Every row gives one point. To make a cloud, some directions were put in groups of two or more. Within a group, all points are equally far from the middle, so they leave a hole (a ring in 2 directions, a hollow ball in 3). The other directions are filled evenly. Then the cloud was stretched, turned, moved and blurred a little. How many holes are there, and how many directions does each take, smallest first?

Cloud:
[[-1.02  1.09]
 [-1.47  2.62]
 [ 0.09 -4.14]
 [-1.08 -1.82]
 [-1.89 -2.00]
 [ 0.55 -1.96]
 [ 0.57  2.22]
 [ 3.58  1.34]
 [ 2.86 -0.79]
 [-0.24  0.35]
 [-2.33  1.20]
 [ 1.70  1.00]
 [ 1.52 -0.03]]
Holes: 0

Cloud (19 x 3):
[[ 3.41  0.56  1.79]
 [ 1.96  2.28  1.72]
 [-2.06 -0.52 -0.44]
 [ 4.00  0.07  3.18]
 [ 1.58 -0.11 -1.75]
 [ 0.51 -1.62  0.78]
 [-0.76  1.82  0.11]
 [ 0.22 -1.16 -0.31]
 [ 2.81  1.71  0.81]
 [ 2.71 -1.63 -2.27]
 [ 3.14  0.44 -1.02]
 [ 2.93  1.04  2.44]
 [-1.21 -1.71 -2.68]
 [ 0.17 -2.59 -2.33]
 [ 2.69 -0.22 -0.30]
 [ 1.21 -3.07 -2.38]
 [-1.90 -0.90  0.47]
 [-1.30 -0.74 -1.85]
 [ 0.25  2.03  1.34]]
Holes: 0

Cloud:
[[ 1.52  0.78 -1.26  1.26]
 [-2.70  3.00  1.32 -1.08]
 [ 0.38  3.01 -1.06 -2.52]
 [-1.51 -0.49  3.64 -0.34]
 [ 1.05  0.81  0.59  2.25]
 [-1.67 -2.33  0.92 -1.34]
 [-1.67 -1.03 -1.67 -1.55]
 [-0.46  1.96  1.11 -3.77]
 [-1.98  0.68 -0.70  2.94]
 [-0.86 -2.52  1.24 -1.45]
 [ 0.53 -1.42  3.02 -1.64]
 [ 1.75  2.26 -1.07 -1.65]
 [-3.63  1.44  1.45  0.82]
 [-0.19  0.74  0.11  2.98]
 [-1.02  2.21  3.01  0.28]
 [ 0.11  0.13  0.44 -3.99]
 [-2.77  1.17  2.30 -1.97]
 [-0.62 -2.48 -0.64 -0.12]
 [-2.52  0.20  0.32  2.89]
 [-0.28 -1.64 -0.47 -2.60]
 [-3.34 -1.05 -0.20  0.88]
 [-1.41  1.80 -2.73 -0.99]
 [-1.58  3.07  0.03  1.82]
 [-0.73  3.27  1.12 -2.63]
 [ 1.22  0.82  1.54 -3.56]
 [ 0.52  0.99 -1.30  2.17]
 [-3.72  0.82 -0.92 -0.43]
 [-1.17 -1.49 -0.43  2.39]
 [ 0.61 -0.66 -0.78 -3.17]
 [ 0.04  2.47  1.51  1.67]
 [-0.14 -1.27  2.99 -2.17]]
Holes: 1 (4)

Cloud:
[[ 2.47 -2.42  0.50 -1.74 -3.06  1.73  1.29  0.24]
 [ 2.99 -0.61  2.39  0.51 -1.73 -0.60 -3.48 -0.20]
 [ 2.55 -3.01  1.71  0.75 -1.07 -1.85 -0.40  2.36]
 [ 1.92  1.57  3.00  0.69  1.45  0.08  1.30  2.32]
 [-0.06 -2.01  1.01 -3.14 -2.06 -2.25  1.76  1.16]
 [ 2.05 -3.33  1.23  1.29 -1.09  1.51  3.05 -1.80]
 [ 0.38  1.55  0.21 -3.09 -2.56  1.28 -1.09 -0.76]
 [ 1.32 -1.03 -2.72 -1.24 -0.73 -1.70 -1.34  0.78]
 [-1.15  0.49  1.15  2.29  2.00 -0.79  1.25 -0.53]
 [ 2.52  0.57  3.67 -1.72 -1.82  1.70  1.39  3.13]
 [ 0.20 -2.06 -0.10 -0.45 -2.39  4.83 -0.51 -2.50]
 [-0.45 -1.18  1.87  2.53 -0.46 -2.53  0.81  0.79]
 [ 0.80  1.56 -1.72 -0.65 -4.46 -0.61 -1.81  0.82]
 [ 0.17 -1.13 -1.02  2.92 -0.31 -1.53  1.42  0.45]
 [ 2.77 -0.14  4.05 -0.64 -1.34 -0.14  0.86 -2.58]
 [ 1.01 -2.29 -1.11 -1.07 -3.37  3.26  1.66  2.12]
 [ 2.01 -0.67 -0.94  2.65 -2.58 -2.69  2.71 -0.32]
 [ 0.90  0.11 -1.44  3.15 -1.72  1.71 -0.96  0.27]
 [ 0.69  0.62  0.28  0.03  0.96 -3.97  1.08  2.90]
 [-0.03  2.72 -0.57  0.52 -1.29  2.91  4.20 -0.68]
 [ 3.03 -2.47  0.24 -0.15  0.45  3.33 -0.50  1.17]
 [-2.42  0.96  0.86 -2.61 -2.54 -1.54 -0.17 -0.39]
 [-0.60  1.11 -0.40 -2.03 -0.21 -2.79  3.46  0.35]
 [-0.03  1.23  3.32  0.26 -2.68  0.78  2.86  0.62]
 [ 3.48 -2.23  0.31 -1.88 -1.40  3.59  1.29  2.43]
 [ 0.95 -0.60 -2.36 -1.99 -2.25 -0.23 -0.57 -2.74]
 [-2.12 -1.16 -3.29 -1.19 -1.72  0.82 -1.07  0.62]
 [-0.12 -1.38 -0.85 -0.82  1.97 -1.22 -1.24  0.53]
 [ 1.07 -3.23  1.54  1.51 -1.73 -0.05  1.23  0.47]
 [ 1.16  1.02  3.17  0.82  1.22  2.51  0.73  1.05]
 [ 2.20  1.73 -0.97  1.53  1.25  1.62  0.24 -1.02]
 [ 0.42  2.21 -0.49 -2.79  0.26  2.65 -2.26  1.42]
 [-2.40 -0.45  0.92 -0.68 -2.48  1.41  1.93  2.22]
 [-0.57 -0.12  1.40  2.29  2.05  0.87  2.03  1.69]
 [ 2.87  1.79 -0.84  1.75  0.40  0.18  1.79 -0.85]
 [ 1.45  0.00  0.77 -0.53 -3.98  2.79  1.34  0.37]
 [ 1.59 -3.08  0.54  1.94  0.62  2.22  0.78 -1.68]
 [ 1.05  2.04 -0.52  2.27 -2.71  2.38  0.96  1.79]
 [ 0.52 -1.13 -0.65  0.73  2.50  0.74  0.38  3.77]
 [ 2.62  0.01  1.83 -0.06  0.99  1.17 -1.41 -2.81]
 [ 0.80 -0.72 -1.48  2.44  0.08 -1.16  2.00  3.24]
 [ 2.49  0.53  2.25 -2.44  1.01  1.51  1.12 -1.90]
 [ 0.92 -2.21 -1.78 -2.84 -1.88 -0.43 -0.51  0.29]
 [ 1.47  1.41  1.25  1.58  1.61  3.14 -1.05 -0.46]
 [ 0.45  1.80  0.17 -2.77 -1.83  0.21  1.18 -2.98]
 [ 0.02  1.87 -0.89 -0.80 -3.95  3.47 -0.39  2.25]
 [ 1.18 -0.58 -2.41  1.73 -0.44 -0.69 -1.77  2.59]
 [-3.35 -1.85 -0.25  1.35 -1.66  2.96  0.17  0.25]
 [ 0.15 -0.70  3.17 -1.86  1.35 -1.42  0.03 -0.86]
 [-0.58  0.70  1.18 -1.91  1.62  1.35 -3.04  3.47]
 [ 2.73 -1.25 -1.05 -2.69 -1.46 -2.18 -0.20 -2.77]
 [-1.95  0.56  0.06 -3.30  0.61  1.07 -0.24 -0.56]
 [ 0.29 -1.45  3.66  0.49 -1.02 -1.56  0.62  3.19]
 [ 0.26 -0.68  2.39 -2.65  1.94  1.53  3.16 -0.60]
 [-1.40 -1.55  0.70 -3.13 -1.37 -1.51  0.89 -0.83]
 [ 3.04  1.68  3.14  1.96 -1.48 -0.17  1.28  2.78]
 [-0.57 -1.82 -0.51 -3.16 -0.32  1.53  0.69  3.46]
 [ 0.03  0.67  2.58 -0.45 -1.71  4.10  1.53 -0.26]
 [ 1.52 -1.90  0.70  1.92 -3.31 -0.56  2.67 -2.88]
 [ 2.42 -1.35  0.93 -2.42 -2.06  1.92 -1.07 -1.06]
 [ 3.87 -1.15  2.83  0.66 -1.50  0.35  1.47 -1.17]
 [ 4.71  1.38  2.89 -0.81 -0.19 -1.94  0.77  2.28]
 [-2.23 -1.29 -1.64  0.25 -4.03 -1.16 -1.37  0.76]
 [ 1.72 -2.99  0.91  1.95 -0.73  1.66  0.93 -0.75]
 [ 2.79  0.52  0.97 -2.77 -1.27  0.20 -2.87  0.79]
 [-0.36 -2.96  1.83 -1.34 -3.44 -1.83  0.68  0.77]
 [ 3.33 -1.03  1.42 -1.79 -1.55  0.63 -2.71  0.72]
 [ 2.01  2.24 -1.93  1.09  1.47  2.38  2.88 -1.56]
 [-1.83 -0.37 -1.29 -2.39  0.25 -1.68  0.14 -1.13]
 [ 1.12 -1.97 -1.57  0.77  1.74  0.80 -1.99 -0.14]
 [ 2.16  1.04  3.96  0.97  0.35 -1.02  0.75 -1.94]
 [ 0.54  0.81  2.05 -3.08  1.08 -1.22  0.40 -0.92]
 [ 0.37  2.70  0.87 -1.93 -2.32 -3.01  3.71  0.18]
 [-1.68 -0.30 -1.15  2.06  1.81  0.76 -1.47  2.02]
 [ 4.68  0.79  0.40  0.78  0.37 -0.44  1.09  1.64]
 [ 1.59 -2.31 -0.88  0.19  1.48  2.33 -2.84 -1.05]]
Holes: 2 (2, 3)

Cloud:
[[ 3.49  3.45  1.01  1.09 -2.19 -1.26  2.63 -0.96  0.56]
 [ 0.24 -0.46  0.35  0.69  2.36 -0.08 -1.16 -2.32 -0.62]
 [ 2.07 -1.93  0.35  5.27 -1.64  0.47 -2.48 -1.61  0.78]
 [ 1.14  2.54  3.40  0.34  0.45  0.48  0.28 -1.18  0.55]
 [ 2.35  0.47  2.46  0.69 -2.72 -1.31  1.55 -1.11  1.48]
 [ 2.87 -0.74 -2.54  2.12 -1.97 -0.01  1.57  0.43  1.06]
 [ 0.89 -2.84  0.36  0.66  2.99 -0.24  0.24 -0.32 -2.49]
 [ 1.17 -0.03 -2.43  0.72 -2.50 -1.93  0.50 -1.87  2.23]
 [ 0.86 -1.37 -2.04 -2.09  1.53 -0.03 -1.51 -0.55  2.32]
 [ 1.39 -0.92  1.57  0.67  0.94 -2.96  0.32 -0.37  0.46]
 [ 0.33 -2.16  2.87 -1.08  1.16 -2.22 -0.20 -3.29 -0.04]
 [ 0.57  1.27 -2.31  0.48 -0.64 -0.74  1.46  1.90  1.80]
 [ 0.98 -1.95 -0.97  0.50 -0.14 -1.82 -3.34  1.10 -0.35]
 [-2.39 -0.25  0.03  3.61  0.84  0.25  0.92 -0.02  1.85]
 [ 3.88  0.15 -1.95 -1.08  1.94  0.99  1.82 -1.05  2.65]
 [ 0.14  1.28 -1.43  2.57 -2.19 -2.11  0.89 -2.46  2.46]
 [-1.69 -1.25 -1.61  3.50 -3.56  0.55 -0.59 -2.34  0.11]
 [ 2.43  1.71  3.36 -2.43  1.23 -2.64  1.89  3.31  0.66]
 [ 2.43 -1.69 -0.88  1.03  0.53  3.90  2.08 -1.54 -0.07]
 [ 3.35  0.36 -0.42 -3.10 -3.78 -1.33  0.43  0.26 -0.20]
 [ 0.57 -1.40  0.31  3.66 -2.09  0.91  1.45 -2.01  1.02]
 [-1.34  1.64 -0.57  2.22 -1.61 -1.39 -0.20  1.53 -1.33]
 [ 0.34 -0.59 -3.73  4.24 -0.38 -0.61  0.93 -2.66  0.49]
 [ 1.10  4.03  0.06 -1.81  1.51 -3.44  1.26  0.40  1.02]
 [ 3.20  2.21 -0.17  1.44  0.59 -3.64 -0.34 -0.08  0.24]
 [-1.01  2.15  2.08 -2.15  1.75 -0.35  1.08 -0.93  0.99]
 [ 1.81  1.18 -1.63  0.62  2.73 -3.76 -2.97 -0.91 -0.30]
 [ 3.39  0.59  1.32  1.62 -0.75 -3.64  1.75  1.55 -1.55]
 [ 2.65  3.35 -1.30  0.34 -1.13  0.96 -2.15 -0.89  0.37]
 [-0.29 -0.11  0.27  5.41 -0.06 -0.78  3.03 -2.74 -1.35]
 [ 1.68 -1.25  0.59  2.82 -2.20 -1.15  1.13  0.09 -3.13]
 [-1.01 -1.56  0.27  4.28  3.00  1.95  0.29 -1.84  0.78]
 [ 0.63  2.08 -1.82 -0.59 -0.83 -2.21  0.01 -2.67 -0.04]
 [-1.52 -4.08  1.11  1.37 -0.64 -0.49  0.42 -2.92  0.75]
 [ 1.93 -1.72 -4.04  0.47 -0.51 -0.39  0.75 -1.77 -0.40]
 [ 0.34  1.25 -0.07  0.46  0.84 -0.93  3.80  0.03 -2.19]
 [ 2.00 -0.31 -2.31  3.57 -2.28 -2.41  0.96 -0.98  1.50]
 [-0.78  0.26 -0.61  1.99  3.55 -1.15 -0.09  0.21 -0.65]
 [ 4.02  0.51  1.65  0.15 -0.20 -1.08 -1.19 -1.48 -1.22]
 [ 1.11 -0.52 -2.83  0.62  0.69  0.99 -0.97  1.10  2.06]
 [ 1.54 -0.56  1.66  5.97 -0.73  0.99  0.82 -1.70 -1.67]
 [-1.99  1.85 -2.35  2.16  0.39 -2.03  1.15  0.18  4.52]
 [ 0.91  0.65 -0.49  2.08  0.64 -2.38  0.27  1.76 -2.13]
 [-0.22  0.05 -2.74  1.92  2.93 -2.29  1.64 -0.69  1.52]
 [ 0.49  1.31 -1.48  0.15 -0.19 -0.34 -2.32 -1.88  0.72]
 [ 3.07 -1.04  1.89 -1.39 -0.90 -2.41  1.74  1.07 -0.05]
 [ 0.93 -0.49 -0.74  3.95  0.51 -4.15  0.03  0.93  1.44]
 [-0.33 -2.29 -0.05  2.29  0.67 -0.41 -0.37 -4.46  0.90]
 [-1.79  0.51  0.98  2.41  0.55 -1.48  1.46 -1.43 -0.45]
 [-1.84 -1.37 -0.96  3.66 -0.69  1.58  1.30 -2.68  0.14]
 [ 3.80  1.02  0.15 -4.35 -0.05 -0.85  2.07  0.23  1.84]
 [ 1.65 -3.39  0.43  1.79  0.08 -0.10 -1.56  1.23  3.27]
 [ 0.61  0.25  1.49  0.62  1.84  0.47 -0.79  0.39 -0.60]
 [-0.87 -1.10 -0.25 -3.02 -2.46 -1.01 -2.95 -0.15  0.93]
 [-0.22 -1.90 -0.72  1.68 -2.14  3.47  1.88 -0.39  0.44]
 [ 1.22  2.36 -1.10 -0.86  0.75 -0.57 -0.30  2.15  1.91]
 [ 0.93 -2.57  2.42 -1.33 -0.13 -0.36 -1.88 -2.47 -0.80]
 [ 0.99 -2.15  1.07  2.87  1.63  0.20  1.22  1.38  1.98]
 [ 2.19  0.95  0.47  1.14  3.45  0.28  0.25  0.85  3.66]
 [-0.18 -1.47 -2.62  0.35  1.29 -1.04  4.85 -0.43  1.85]
 [ 2.66  1.38  2.06  2.02 -1.10 -3.28 -1.27  1.61 -0.90]
 [ 2.87  0.64  0.16 -1.74 -1.43 -3.98  0.25  3.37  1.92]
 [-1.03  2.04 -1.43  1.41 -3.48  0.52 -1.12 -0.89 -2.26]
 [ 2.00 -0.94 -0.74  2.92 -1.31 -3.50 -0.17  1.41  0.98]
 [ 1.13 -1.86  2.83 -2.71  1.88 -3.46  1.44  0.53 -0.34]
 [-0.24 -0.08 -2.34 -2.16 -0.01 -3.31  2.05  0.88 -1.15]
 [ 1.23 -2.39  0.90  1.70  2.24 -0.35 -1.20 -2.90  0.67]
 [-1.30 -0.44  0.85 -0.40  0.82 -1.29  1.87  2.53 -0.82]
 [ 2.02 -2.00  1.29  2.24 -1.34 -1.28  1.65 -1.03 -0.55]
 [ 1.34  0.04 -2.98  1.15  1.51  0.57 -0.32 -0.92  2.09]
 [ 1.23 -1.54 -3.09  0.75 -1.47 -0.35  0.44 -1.95 -0.65]
 [ 1.82 -4.45  0.86  1.79  1.32  1.60 -1.22 -1.90  0.46]
 [ 3.83  2.84  1.96  0.55  1.39 -2.56  2.02  1.41 -2.44]
 [ 2.01  0.83  1.74 -0.44 -2.22  1.48 -1.47 -1.69  0.61]
 [-0.25 -1.84 -0.94 -0.18  2.66 -0.94 -0.87  0.23 -1.84]
 [ 1.88 -1.47 -1.94  1.69 -0.58 -0.07 -0.70 -0.93  3.17]
 [-0.18 -2.78 -2.41  0.18 -1.50  2.69  0.40 -2.31  1.10]
 [-0.66  0.21 -0.26  2.21  0.12  0.52  0.45  1.21  3.27]
 [ 2.65 -0.15 -0.46  0.05  0.51 -1.62  0.12  2.10  3.92]
 [ 3.93  0.50 -0.85 -0.07 -0.74 -3.10 -0.93  1.50  0.29]
 [ 0.66 -2.62  0.48  0.40 -0.40  1.62 -1.14 -2.08 -1.43]
 [-0.13  0.25  0.90  1.87  0.77 -4.65  3.48  2.58 -1.55]
 [-1.42  3.05 -0.14 -2.32  0.37 -1.88 -1.04 -0.94  2.51]
 [ 0.43 -1.45 -4.59  1.30  1.13 -1.42 -0.91 -1.26  1.34]
 [-2.05 -0.92 -2.86  6.01 -1.83 -0.20 -0.77 -4.38 -0.27]
 [ 0.62 -0.60 -3.66 -0.95  2.48 -1.95  1.26  0.39 -1.53]
 [ 1.46 -2.47 -2.34  3.72 -2.39 -2.30  1.64 -1.51 -0.16]]
Holes: 0
